Rows are points. A path goes straight from each point to the next, and from the last back to the first. The post is the endless flat space through its rows: a point in 2 columns, a line in 3, a plane in 4, and so on, so that a path can go around it. How many times does the path go around the post? Going back the other way cancels.
In the rows, zero is written as 128.

Post, 2 rows:
[[141 122  96]
 [154 124 202]]
Path, 8 rows:
[[106 166 192]
 [158 164 130]
 [219 123 170]
 [166 106 181]
 [119  87 124]
 [ 76 111 102]
 [ 99 151 125]
 [123 121 188]]
Times around: 1

Post, 5 rows:
[[132 113  89  39 131 160]
 [134 151  93 214  50  65]
 [144 132 148 144 101 111]
 [144 121 135 108 171  57]
 [140 126 125 128 248  89]]
Path (18 x 6):
[[137 177 114 130 126  25]
 [180 181 119 112 107  39]
 [195 143 109  99 123  94]
 [132 173  77 102 180 109]
 [104 168 156 121 111  74]
 [ 72 106 106 103 133  89]
 [122  95 100 174 145 114]
 [169 110 106 132 102 103]
 [174 164 133 136 150  81]
 [118 191 122 116  95 145]
 [ 79 127 155 143 150 135]
 [ 64  95 115 105 107 100]
 [ 89 193  89 134 149  78]
 [169 177 137 132  90 127]
 [203 131 119 101 110  73]
 [156  96 109 177 117  94]
 [115  50 152 111 152 143]
 [ 71 128 147 160 171 123]]
Times around: 0

Post, 7 rows:
[[146 127  93 149 107 113  92 108]
 [153 116 163 177 113  91 106 133]
 [151 122 117 126 113  89 158 139]
 [144 118 153 117 106  87  99 120]
 [154 116 150 145 138  84 128  92]
 [126 119 132 140 159 249  97 148]
 [153 117 161 144  98 148 140 108]]
Path (19 x 8):
[[120 109 141 136 114 152 129 124]
 [146  96 130 166  83 144 134 148]
 [178 101 130 116  76 108  99 119]
 [168  96 125 140  93 124 137 127]
 [130  94 135 126 106 101 147 110]
 [136 118 146 186 115 142 120 114]
 [128  84 150 125 106 147 128 123]
 [171 101 120 142 125 155  62 102]
 [185 136 128 157 125  88 116 128]
 [160 143 147 101 135 133 129 122]
 [157 118 116 152 117  97  86 139]
 [137 100 110 141 119 174  83 106]
 [133  92 107 142 137 116 132 126]
 [179  94  96 184 121 139  94  94]
 [174 114 147 158 150 124 123 108]
 [160 161 170 142 124 126 121  95]
 [164 164 147 163  90  98 118 130]
 [165 145 172 124  99 141 131  85]
 [124 145 163 135 124 106 125 132]]
Times around: 1

Post (10 x 11):
[[145 110  92 221 138 214 119 162  82  71 114]
 [132 133 103  69 187 158  57 142  28 118 167]
 [120 117 134  95 153 144  58  59 192 129 111]
 [123 119 181 102 232 139 142 103 209 181 148]
 [131 127 129 131 135  89 109 153 215 135 241]
 [143 115 162 107  99 134 138 109 148 156 212]
 [117 129 190 144 152  56 115  98 179 167 161]
 [125 123 129  95 164 195  43 192  81 170 107]
 [154 137  34 170 106 150 175 184  95 109 116]
 [146 120 125 142 129 178 162 238  82  45 105]]
Path:
[[147 137  92 141 134 182 105 109 157 134 144]
 [127 151 152 117 135 106 110 185 137 131 178]
 [ 66 148 134 146 147  93 104 118 203 157 173]
 [107  99 179 221 120 149 143 144 101 127 124]
 [145  79 103 111 158 149 116 160 111 132 139]
 [188 121 152 152 157 166 137  91 109 135 124]
 [189 150 145 102 193 147  95 198  99 119 149]
 [145 118 109 107 154 130  85 176 145 158 168]
 [131  93 119 122 123 105 131 189 143 150 140]
 [ 95 111 118 125 137 183 128  85 142 121 134]
 [120 148 122 143 209 175 137 149  85 143 169]
 [131 175 108 139 145 172 137 103 110 108 117]
 [102 142 119 126 199 123 113 117 196 165 173]]
Times around: 0

Post (13 x 14):
[[110 117 167 100  83  93 123 156 159  52 116  98 137 111]
 [108 149 104 130  67 126 142 159 117 138 135 116 127 134]
 [153 115 210 158 152 194 180  86 122 159   7 137 169  99]
 [131 122 137 125 128 157 101 171 111 132 161 111 141  99]
 [111 138 121 122 158 128 114 114  97 143 145 119 140 145]
 [119 127 158  92 165 139 169 111 163 155 126 106 126 120]
 [115 135 148 139 145 120 152 130 136 107 138 108 105  95]
 [132 141 100 121 136 160 115 128 108 144 111  99  99 156]
 [106 130  79 134 146 131 135 146 126 142 116 107 141 112]
 [132 141 129 143 152 125 114 165 136 131 122 136 122 157]
 [123 112 125 116 151 109  92 157 111 148 127 144 109  88]
 [154 122  97 109 137 155 127 134 155 106 138 186 123 117]
 [124 135 137 149 124 168 100 109 147 157 120 123 139 117]]
Path (8 x 14):
[[141  91 151 111 157 137  69 118 145 106 117 139 133 151]
 [118 140 105 126 114 129 130 138 174 157 178 124 123 122]
 [139 139 144 147 125 170 121 130 142 134  96  54 116 108]
 [121 163 135 141 138 144 131 138 147 127 137 111 138 101]
 [147 138 187 116 138 171  88 129 100  85 134 104 119 103]
 [139 135 136 125 157 115 124 135 148 113 105 124 121 115]
 [136 138 155 155 104 147 109 139 157 129 104  96 150 134]
 [117  97 126 125 169 109 125 131 159 155 110 118 114 135]]
Times around: 0

Post:
[[ 90 112 156 151 112 169 129 165 117  87 153  60  80 175 149 137 183 164]
 [146 157 126 199 214  71 125 209 131 138 196 154 156 104  93  95  59 154]
 [111 139 144 179 103 156  93  38 144 147 135 165 161  97 221 135  88  96]
 [ 84  66 179 106 169  91  70 179 114  91 188  68 118 167  95  95 171  99]
 [135 180 134  95  34 153 143 106  19 137  76 122 150 128  62 107  48 115]
 [130 142 155 131 183  96 205 141 142 125  73 161 118 120  57  43 134 153]
 [134 147  41  80 109 170 149  53 101  83 174  64 127  86  80  57  91 131]
 [106 114  71 185 198 112  72 145  77 182  70  54 100 146 106  93 164  66]
 [ 93 132 131 106 173 203  93 183  48 212  69 143 159 164 157 146 157 135]
 [133 170 134  66 139 144 151 154 158 208 115  67  64 107  89 132  60  97]
 [124 111 105 196 127  99  98 102 127 157 121 107 169  45 197  75 122 157]
 [126 131 141 121 132 223 155 145 134 110  98  75 180 135 164  99  91  98]
 [121 135 137  68 116 157  79 133 168 115  79 103  81 103  63 132  80 105]
 [113 132 104 174 154  71 152 144  65 121 103  92 183 107 147 166 142 177]
 [115 109 127  82 166 109  56 156 127 142  91  59 197 176 156  94  72 174]
 [103 171 136 221 202 159 145 142  30 171 158  76 124 111  27 135 155 154]
 [ 75 158 134 158 165 171 165  72  11  97 118  82  88  70 179 115 130 113]]
Path:
[[124 179 122 173 177 194 103 148 113 191  96  86 159 116  93  59 157 140]
 [115 148 140 166 123 167 109 102 134  65 143  85 181  95  79 135 137 151]
 [ 85 172 126 122 113 147 168 170 144 174 108 126 127 133 119 112 169 102]
 [137 153  70 165 148 144  62 154 127 170  86  76  92 132 135 106 164 101]
 [129 138 136 137 243 166  92  82 115 123 130  71 102 153  82 149 155 121]
 [136 111 124 189 170 148 140 160 114 197  74 148 110 141 106  93 170 160]
 [ 93 107 131 175 153 121 100 116  75 158 105 139 109 119  79  91 126 154]
 [100 149 104 130 126 144 150 125  73 158 141  78 111  98 103  84 103 183]
 [110  96 168 125 145 138 154 122 134 156  97  74 107 118 133 165 103 147]
 [ 93  66 134 172 142 161 122 135 122 148 144 140 139  86 137 145 138 148]
 [ 75 146 115 159 206 163 109 115  77 175 108 106 133 143 164 146 104  83]
 [ 64 174 135 174 165 121  96 119  96 170  94  93 148 124 152 123 122 151]
 [127 205 160 120 131 154 114 180 167 178 104 153 128 161 160 130  92  98]
 [141 149 127 150 168 119  92 147 104 158 138 103 163 132 123 111 126 156]
 [129 169 131  58 126 141  55 143  17 181  89 117 163 104 127 104 102 159]
 [107 119 101 194 153 128 124 156 130 133 127  45 128 136 121  86 182  89]
 [ 71 125 100 103 153 150 139 134 121 178  83 118 124  94 173 120 111  76]
 [ 93 140 119 149 143 162 130 152  29 185 131 112 156  83 110  99  77 154]
 [107  91  99 138 182  85 140 133  95 112 131 109  97 141 136 100  95  77]
 [ 48 126 181 134 141 133  78 134  57 168  97 105 134 168 127 129  94 122]
 [108 160 141 127  76 108 152 172 106 151 135  94 113 147 130 114 120 112]]
Times around: 1

Post:
[[127 128 141  96 111 118 124 110 119 146 122 109 129 145 159 119 149 105]
 [120 131 107 110 116 137 172 118 125 154 116 116 110 136 134 109  99 125]
 [129 130 118 114 118 122 111 139 120 144 151 127 157 149 113 101 119 129]
 [126 155 112 103 128 102 110 117 107 141 115 121 133 161 138 141  51 125]
 [146 115 226 123 150 209  97 110 136 128  91  49 108 162 138 118 133 104]
 [138 133 101  99 129 109 110 107 113 142 110 138 105 141 119 119 131 116]
 [135 151  98 105 135 134 112 112 128 146 148 118 127 145 149 141 106 129]
 [139 131 133 110 168 121 161 123 109 134 117 136 115 149 146 122 125 116]
 [126 123 118 117 113 124 170 154 124 132 135 136 106 131 121 147 111 112]
 [107 150 155  97 140 122 102 156 108 131 107 116 134   7 144 131 116 126]
 [124 129 114 137 124 113 120 152 104 143 144 114 118 146 150 114 145 153]
 [139 132 140 125 120 162 130 115 112 139  95 135 133 154 150 139 110 124]
 [134 141 118 124 115 112 125 100 117 103 140 139 115 141 156 113 132 124]
 [124 123  89 111 129 140 117 171 118  92 123 114 140 148 159 102 123 117]
 [137 128 112 150 134 107 116 131 140 144 128 115 137 144 143 110 140 112]
 [134 125 105 119 134 104 129 116 115 128 115  93 145 149 113 132 145 131]
 [136 141 127 106 133 114 142 117 168 116 108 142 108 156 166 144 119 173]]
Path:
[[135 144 115 110 125 142 145 132 114 128 115 106 131 114 138 125 134 112]
 [159 139 106 112 158 111 111 145 125 128 117 118 128 139 149 106 114 114]
 [133 124 122 102 121 132 146 122  94 126 134 100 143 130 160 142 121 111]
 [141 100 133 112 128 121 104 111 141 109 121 125  99 153 132 135 133 127]
 [117 116 102 111 123 135 131 109  90 147  96 110 123 109 160 109 123 119]
 [108 124 128 132 153 130 119 120 107 139 115 114 131 143 126 130 119 135]
 [ 89 134 112 129 127 120 166 156 132 127 107 118 135 146 144 143 109 135]
 [133 159 117 112 158 128 106 147  93 147 118 124 111 150 134 136 105 129]
 [152 145 138 106 118 148 121 156 124 125 130  97 143 151 138 148 119 144]
 [154 120 121 106 125 132 106 129 124 145 109  96 130 141 142 104 134 141]
 [147 109 129 109 128 122 114 120  97 120 133 125 122 130 114 124 102 136]
 [139 102 137 118 119 102 110 138  94 127 115 137 151 170 132 149 130 126]
 [106 126 121 103 129 102 132 121 107 119 160 125 120 142 153 121 129 140]
 [109 137 118  91 141 163 131 105 122 119 104 120 122 151 129  96 122 136]
 [120 168 120  99 130 147  93 128 116 123 120 145 113 121 149 122 132 131]]
Times around: 2

Post (17 x 18):
[[102 120 213 128 107 116 119  96 159 156 171 120  82 167 120  69  69 188]
 [115 128 128 180 100  90 157 115 121 153 137 142 107 170 121  43 119 133]
 [ 85 120 175  97 189 124 180 129 140 133 131 181 157 149 120 165 123 107]
 [150 120 127  56 102  62  10 126 126 101 125  90 172 107  97 144 110  63]
 [140 165 167 189 168 188 133  89 127 158 127 117 139 162 114 111 139 121]
 [125 144 199 201 161 133 149  94 103 114 162 171 166 156 142 101  78 109]
 [110 109 152 200 191 159 158 185 168 125 159 123 179  87 122 154 122  90]
 [125 117  99  79  66  43  25  92 166 107 213  60 149 175 129 164 129  89]
 [150 148 127  98  84  76 115 108 149  73 141  98  81 171 137 132  76 157]
 [114 122 137 125 144 185 145 122 141 173 146 177 204 107 156 148  95  98]
 [150 140 202  96  75  78  82 134 145  82 174 109 108 185 200  78 141 163]
 [166 114 183 211 131 122 144  93 152 158 159 208  94 133 127 101 136 134]
 [125  96  80  84  79 143  55 140 107  76 173  88 156 147  30 149 129  86]
 [136 146 143 149 174 144 125 123  69 145 188 117 154  83 114 127 131 120]
 [155  95 149 117 120  53  45 106 130 109 137 135  66 241 190  74  98 188]
 [158 136 160 113 141  96 111  73 190 102 178 158  97 191 147  20 106 169]
 [121 114 153 159 176 199 146 101  82 120 151 120 114 112 151 126 117  37]]
Path, 19 rows:
[[134 106 164 172 149 108 130 133 107 132 183  70 110 165 146 135 112 141]
 [111  74 153 145 140 134 174  92 175 161 206 133 137 126 144 100 154 130]
 [148 114 137 142  91 123 118 111 165  91 192 124  99 108 147 138 120 118]
 [140 168 174 192 116 177  97  84 183  57 194 118 142 182 117  74  72 145]
 [155 171 182 132 118 124 102 105 155 120 155 160 156 166 124 127 109 117]
 [147 162 132 109  79  83 154 151 151 135 198  94 148  75  93 107 156 110]
 [161 170 218 210 150 113 139 121 249 127 217  46 211 120 117 142 118 157]
 [111  88 181  83 119 161  98  97 144 120 169 110 204 120 127 141  75 131]
 [108 114 130  72 169 136 105 100 145  83 140 167 168 177 144 137  88 119]
 [147 128  97 185 120 111 103 117 169 157 206 167 124 115 103  94 137 153]
 [132 138 126 167 100 172 155 148 109 124 169 152 124 161 131 180 127 100]
 [192 103 153 147 177 119  87  74 129 144 218 172  96 208 122  76 100 143]
 [153  84 145 151 131  70 107 116 176 148 169 158 138 161 177 147 111 160]
 [118  47 129 233 132 112 138 102 126 149  96 168 158 169 114 128  73 135]
 [126 113 151 116 149  99  37  98 123 127 155 148 184 167 142 164 125 121]
 [113 137 134 111 129 138 102 117 124 101 186 175 158 130 168 108  97  73]
 [132 151 137 113 183 200 131 118 120 129 181 131  84 166  78  88 119 149]
 [130 103 110 149 126 177 157 131 113 162 137  76  57 185 172  77  77 134]
 [138  86 118 141 102 161  85  44 106 190 202 116 122 133  88  67 139  64]]
Times around: 3

Post (17 x 18):
[[138 127 216  79  87 131  74 169 127 106 169  77 167 109 106 143 192 114]
 [165 156 143 126 143 146 136 111 153  95 128 114 113 142 121 180 141 135]
 [170 210 105  80 123 139 159 140 166 156  77 144 131 144  92 128 149 143]
 [134 136 148  89 137 128 152  94 114 120 152  84  80 153 148 142 167 105]
 [155 132  98  98  82 168  89 177  91 158 134 123 140  95 125 155 135  86]
 [105 144 128 164 101  77 149 142 139 152  82 150  95 125 108 155 181 132]
 [106 161  66 133 129  94 121 107 129 155 165 165  69 131 132 106  67 150]
 [105 102 172 106 136 107  97 125 162 141  78 118 123 146 114 123 168 122]
 [170 109 121  93  78 144 152 134 110 133 124  99  98 147  91 129  82  92]
 [ 95 109 152 126 135  85  96 142 148 140 150 150 155 159 173 133 125 111]
 [ 98 149 102 137 188 145 145 133 142 139 139 174 157 160 116 158 125 148]
 [142 110 130 116 144 152 196 177 171 112 130 122  92 107 120 184 116 139]
 [ 93 155 135 120  94 118 114  86 151 112 109 150 135 125 140 147 125 131]
 [148 118 188 140  96 179 162 131 138 123 189  74  96 105  94 149 128 114]
 [149 136 179 119 119 131 107 155 150  63 134 131 153  93 124 124 115  97]
 [153  78  98 131 128 119 135 115 123 129 160 100 140 139 135 126 113 105]
 [ 80 103 114 112 113 173  95 146 113 151 147  83 107 200 143 113 187 110]]
Path (25 x 18):
[[132 143 130 157 155  93 127 139 123 135  91 177 100 152  91 121 128 101]
 [148 105 159 115 135 145 129 100 148  87 160 126 147 117  89 101 101 151]
 [ 99  93 149 155 147 134  82  91  85 133  90 174 175 160 133 159 108  87]
 [136 122 125 152 183 105  94 144 120 110 161  79 118 179 117 131 161 137]
 [125 194 155 104 121  96 102 165 150 122 182 140 128 103 139 117 106 110]
 [155 180 175 113  72 131 165 142 156  87  82 117   7 123  65 136 124 103]
 [163 148 195 115 130 145 135 144 173 110 126 114  54 106 109 179 104 113]
 [137 181 187 128  91 134 133 155 134 125 165 134 171 120 111 184 110 123]
 [137  99 102  90 108 114 102 145 135 114  77 124 215 131 158 142 156 102]
 [119 155 170 134 118 138 116 109 123 130 137  85  98 221  69 107 216 186]
 [131 159 143 130 118 102  92 115 140 168 154 178 109 117 132 100 126 121]
 [195 144 113 104 138 161 122  92 143 146 176  89  91 103  68 123 111 124]
 [146 193 191 151 110 138 175 134 177  95 137 146 109 136 123 162  73  90]
 [111 142 121 129  69  72  99 122 137 115  91 130  80 136 120 165 128 152]
 [128 114 156  62 113 124  96 185  82 133 166 111 165 112 138 143 127 133]
 [205 104 112  65 127 136 130 115  96 189 126 108  71 152 108 131 126 124]
 [ 75 130  99 142  71  93 108 152 163 163 144 141  80 161 156  93 145 125]
 [166 120 107 151 138 146 144 144 170 129 158 125  91  87 148 229  92 109]
 [100 214 151 142 139 139 113 121 119  90 189 140 187 144 139 136 174 103]
 [133 175  89  68  71 138 107 150 163 103 125  92  96 172 137  89 165 105]
 [113 102 209  68  76 163  57 116 116 128 207 119 195 124 148 166 152 107]
 [152 146 145  75 131 168 134 123 105 116 111  99 107 163 131 118 185 121]
 [ 93 111 150  85 139  42 151 132 172 138 114  95 148 148 186 153 193 172]
 [127 206 149  84 123 174 128 137 157  96 123 120 166 152 152 170 171 124]
 [102 169 168 110 112 105 130 143 154  75 163 157 189 139 157  98 106  68]]
Times around: 0

Post:
[[127 132 148 130 127 123 152 113 171 103 126 121 137 148 105 156 121 119]
 [146 127 135 114  88 126 154 119 125 117 145 159 153 145 139 143  99 112]
 [104 130  92 167  96 119 127 115  94 136 134 124 146 152 132 151 148 105]
 [121 133 118 113 174 134 139 108 106 129 112 144 114 127 112  88 138 107]
 [127 151 154 133 154 148 130 138 145 119  95  97 151 112 154 138 120 142]
 [137  97 102 131 106 130 162 139 150 107 168 142 117 121 117 126 103 144]
 [119 122 138 163 101  97 152 103  98 109 149 105 150 136 163 124 107 146]
 [ 87 112 166 125 116 132   7 147 179  87 124 124 107 163  73 124 161 158]
 [149 103 121 156 110 120 123  97 120 127 143 103 132 121 140 104 162 108]
 [183 145 143 127 151 153 139  94 122 139 161 176  74  89 126  54 224 174]
 [163 142 109 146 106 102 145 151 157 142 178 158 150 142 149 104  97 137]
 [128 137  89 123 102 122 104 119 121 129 125 116 161 170 120 105 132 133]
 [144 134 138 125 139 114 132 144 146 127 110 117 148 101  99 138 120 151]
 [164 160 137 122  82 136 146 124 160 141 137 152  95 133 128 131  82 125]
 [151 120 118 121 126 122 162 143 119 123 156 113 124 151 105 142 107 114]
 [140  95 120 147 127  98 124 120 142  83 114 129  92 145 133 160 121 140]
 [145 106 125 169 137 143 151 157 142 118 118 136 149 142 106 129 106 147]]
Path (21 x 18):
[[174 151 126 132 129 123 151 150 139 114 183 142 120 164 114 114 117 135]
 [132 137 110 134  88 150 189 155 110  77 157 136 146 129 161 174 121 161]
 [133 121 122 166  62  92  83 138 146 133 142 109 124 147 143 126 107 120]
 [177 110  86  80 131 131 132 143 140 120 141 137 101 142 115 124 143 154]
 [145 113 103 107 156 114 136 103 130 138 144 125 104 113  90 133 135 131]
 [106 124  95 159 140 131 141 111 144 119 149 143 136 133 146 112 134  95]
 [116 140 137 126 119 155 107 100 116 116 116 146  90 105 128 139 109 109]
 [106 144 111 138 122 152 142 127  89 169 165  91 164 125  81 161 130 103]
 [167 184 159 152 112 141 204 143 149 115 134 143 159  81 154 173 103 172]
 [133 150 185 117 135 132 172 115 133 104 113 118 137 102  91 113 138 105]
 [140 122 120  91  85 125 147 120 128 120 118 163 106 143 103 146 167 143]
 [146 133 113 150 110 113 142 142 144 155 154 133 148 144 146 146 112 139]
 [129 100  98 139 131 115 116 100 144 103 119 104 131 160 121 136  68 125]
 [147 121 120 130 127 127 128  90 122 113 141  91 149 144 127 108 132 123]
 [151 136 114 120 129 110 155 129 156 106 116 122 133 138  84 144 114 107]
 [120  85 110 110 119 111 149 141 132  84 143 104 103 118 115 165 140 122]
 [146 123 144  74 136 115 131 126 136 141 137 128 156 118 132  96 147 127]
 [126  99 121 186  97 121 151 142 134 144 104 148 145 121  99 160  92 143]
 [153 103 135 135 128 129 111 116 162 126 145 148 112 163 140  79  92 110]
 [154 129 128 138 146 148 114 143 147 148 113 113 173 116  80 144 115 158]
 [ 90 138 131 151  77 147 153 109 116  86 147 152 143 109 147 172 129 134]]
Times around: 3
